Each row of a before or after table is a point. One or more steps were done to the points. Then noise was added and the rows were shuffled. The steps act on how far a point lies along the listed directions, d1 being the first. Name the steps. A step turns or swaps two directions, mirrors them in a line or flattens them onto one, adds a multiple of one to another, or multiplies one. Angles are multiples of 10 degrees, from the lower direction toward the higher: turns from -170 to 170, lines from 10 to 170 but not 90. Use the fewest steps. Two steps may share a direction if one is a turn and the other turns, adds or multiplies; they go together, in the order done. Otherwise the lowest direction goes first.
In the rows, 128 means zero.

Directions:
(1): [123 172  66]
(2): [194 162 146]
Before, 11 rows:
[[132 103 149]
 [158 143 105]
 [178 173 142]
 [ 54 114 107]
 [205  88 211]
 [156 169 106]
 [189 119 203]
 [ 96  99 155]
 [198 116 206]
 [130 124 151]
 [ 76 140  75]]
After:
[[158  95 206]
 [100 162  74]
 [119 139 107]
 [125 133 148]
 [131 120 104]
 [130 125 153]
 [142 111 152]
 [182  67 210]
 [167  90 209]
 [108 154 106]
 [129 122 150]]
Steps: flatten d1 and d2 onto the line at 160 degrees

Directions:
(1): [ 85 131 165  59 147  99 188 180]
(2): [164 172  92 143 218  80 146 122]
(3): [119 199 172 146 152 184  86 179]
(4): [ 33 134  99 185 144 148 165 110]
Before, 14 rows:
[[140  92 139 114 108 121 137 128]
 [116 102  98 137 132 116 153 111]
 [114 106 104 108 132 101 151 117]
 [ 85  85 120 121  94 122 155 101]
 [ 95 135 136 119 141 141 124 138]
 [168  81 114  86  91  86 145 121]
 [156 123 140  94 137 109 119 130]
 [143  90  87 189 115 112 128  64]
 [113 124 109 146 127 119 152 121]
 [158 129 120 117 119 117 122 131]
 [147 125 130 121 139 140 131 148]
 [107 126 128 134 145 122 150 127]
 [144 147 147 110 102 141 114 135]
 [ 99 122 134 152 128 144 128 125]]
After, 14 rows:
[[111 125 110 150 106 139 127 119]
 [117 139 149  81 156 115 138 157]
 [157 124 127 119 116 114 131 133]
 [239  91  65 249  81 150  27  16]
 [ 76 103 102 127 120 104 183 125]
 [145 127 119  97 162  78 160 122]
 [ 70 117 139 111 127 129 152 133]
 [163 131 130 137 147 120 110 124]
 [112 110 132  72 127 100 157 145]
 [132 120 156  88 135 111 150 151]
 [158 104 117 114 121 116 129 124]
 [113 120 131 125 132 147 146 145]
 [107 114 125 134 149 114 163 130]
 [104 158 118 144 133 136 141 120]]
Steps: multiply d1 by 3; turn d2 and d4 by -160 degrees; multiply d3 by 0.7

Directions:
(1): [228 142 185 143 113 149 135 141  63 129 150 190]
(2): [148 118  60  92 122 105  68  78 151 166 121 218]
(3): [ 83 122 107 196 150 174 130  58  45 163 108 129]
(4): [ 95 186 150 167 159  55  85 123 117 131 220 134]
Before:
[[241 120 113  55  66 187 139 151 137 145  61 245]
 [139  89  59  72  78 159 124 111 154 155  54 165]
 [ 83  68  13  91 112 124  78  69 215 160  67 164]
 [146 147 123 152 144 149  94  56 111 147 137 188]
 [ 84 119  77 123 137 112 141  58 147 148  90 154]
 [ 95  87 120 135 137 150 147 117 149 115  87 135]
 [111 107 128  76 137 137 171 171 202  93  82  37]
 [216  58  85 129  96 215 141  76  98 137  65 160]
 [105 143  66  80 174  23  37 113 187 107 175 144]
 [113 173 181 236 145 172 131 118   8 135 157 146]
 [107 106 121 129 136 118 112  81 112 169  96 169]
 [185 150 189 155 127 100 125 146 125 117 180 162]
 [110 106  98 121 121 227 194  80 145 144  24  67]
 [ 91 124 102 145 153 117  96 115 159 119 148 119]]
After, 14 rows:
[[129 114 126 130 118 237 207  93 124 137  30  64]
 [ 27  68  38 110 122 132 118  98 226 133  63  74]
 [ 99  84  58  72  85 159 138 117 169 144  50 121]
 [149 113 171  94 135 153 189 190 173  85  93  41]
 [ 81 105 115 129 139 114 117  84 123 164  92 145]
 [ 97  89 135 140 137 156 161 127 142 110  90 125]
 [184 145 161 141 124  90  99 125 140 130 176 192]
 [ 60 120  93 132 142 117 159  71 151 134  89 111]
 [185  53  53 119  99 201 125  63 122 142  56 156]
 [137 171 154 218 139 165 102  97  13 154 155 198]
 [113 140  99 145 150 139  86  48 135 147 130 171]
 [ 65 145  81  93 179  29  63 134 195  89 173  81]
 [189 108  58  32  74 168 113 127 183 156  44 235]
 [ 89 126 120 155 154 122 111 127 149 113 152  98]]
Steps: turn d1 and d2 by 40 degrees

Directions:
(1): [106  52 135  30  90 101  68 131 135 138 122 132 210 211 164 161 126 172
 100 180 102 103 169 112]
(2): [134 153 126 116 148 157  56 185 215 145 161 180 117 152  21 112 114 196
 180 145 139 156 128 184]
(3): [106 216 155 105 158  94  90  46 145  74  58 101 138 174 124  74 132  92
 156 186  80 193 101 121]
(4): [161 186 132 163 171 119  99 131 155 205 137 125 192  97 184 110  90 169
  21 131 169 204 149 110]
(5): [161 153  32 136 133  40 125 139 143  70 163 209 191 109 144 179  70  88
 169 133 136 123  90 100]
(6): [101  68 131 188  98 136  64 222 142 101  54 113 122  85 160 116  77  54
 115 180 118 151 133 185]
Before (10 x 24):
[[105  64 186 141  92 168 130 150 110 166  77  56 111 132 159 109 166 142
   67 151 114 128 180 133]
 [141 160 137 136 145 124 112 109 167 125 104 127 122 122 104 112 122 143
  140 136 117 148 115 146]
 [140 194 155 146 166 132 154  64 104 173 119  91 106  99 178  84 128 121
   68 111 143 184 129 108]
 [133 107  99 152 124 131 124 180 102 111 136 140 122  92 147 160 105  87
  138 118 157 114 119 125]
 [132 115 102 116  96 103 204 107  69 144 177 138 135 117 162 153 161 143
  125  92 133  90 133  91]
 [155 146 103 121 136 105 103 134 154 145 176 154 149 142 100 141 110 161
  138 118 131 127 133 128]
 [121 117 113  91 135 128 107 117 142 109 120 136 151 152 123 127 137 127
  129 147 111 124 119 134]
 [139  89 150 150 101 179 154 168 130 152 147 127  70 103 115 134 137 141
  117  96 141 124 141 154]
 [107  81 118 117 108 150 139 145 126  84 138 160 107 123  99 134 141 103
  181 140 112  95 119 138]
 [143 189 131  78 138 120 151  64 134 123 165 168 118 161  80 136 140 162
  149  99 148 115 110 112]]
After:
[[143 154 102 249 127 111 157 166 120  97  86 119  96  35 153 111 101  48
  121 131 139 163 110 134]
 [118 111 113 139  97 108 156 137  82 163 140 117 154 104 194 136 131 133
   80 119 133 132 152 110]
 [155 160 119  88 142 106 108  95 153 152 182 145 152 174  89 135 131 191
  132 123 126 130 139 114]
 [114  85 140 128 119 147  87 184 109 147 105 105 148 123 171 141 113 122
   85 144 148 131 154 127]
 [123  67 121 127 109 166 149 173 130 140 167 165 128 105 121 152 134 143
  131 121 139  92 142 128]
 [107 166 169 137 148 133 130  67 101 112  65  73  82 119 162  67 137  72
  117 144 103 176 119 133]
 [143 170 144  52 132 136 162  57 127 142 180 159 114 182  75 145 158 195
  146  85 148  94 123 104]
 [132 142 140 107 136 133 130  93 157 122 121 125 111 150  83 115 145 159
  158 125 106 121 114 146]
 [134 123  94 104 138 121 129 125 134 102 141 149 143 130 115 140 134 122
  142 128 122 111 111 133]
 [156 136 140 168 130 164 144 153 140 168 151 134  92  89 131 119 122 152
   87  99 154 162 136 140]]
Steps: swap d1 and d5; add -1 times d2 to d6; turn d3 and d4 by -60 degrees
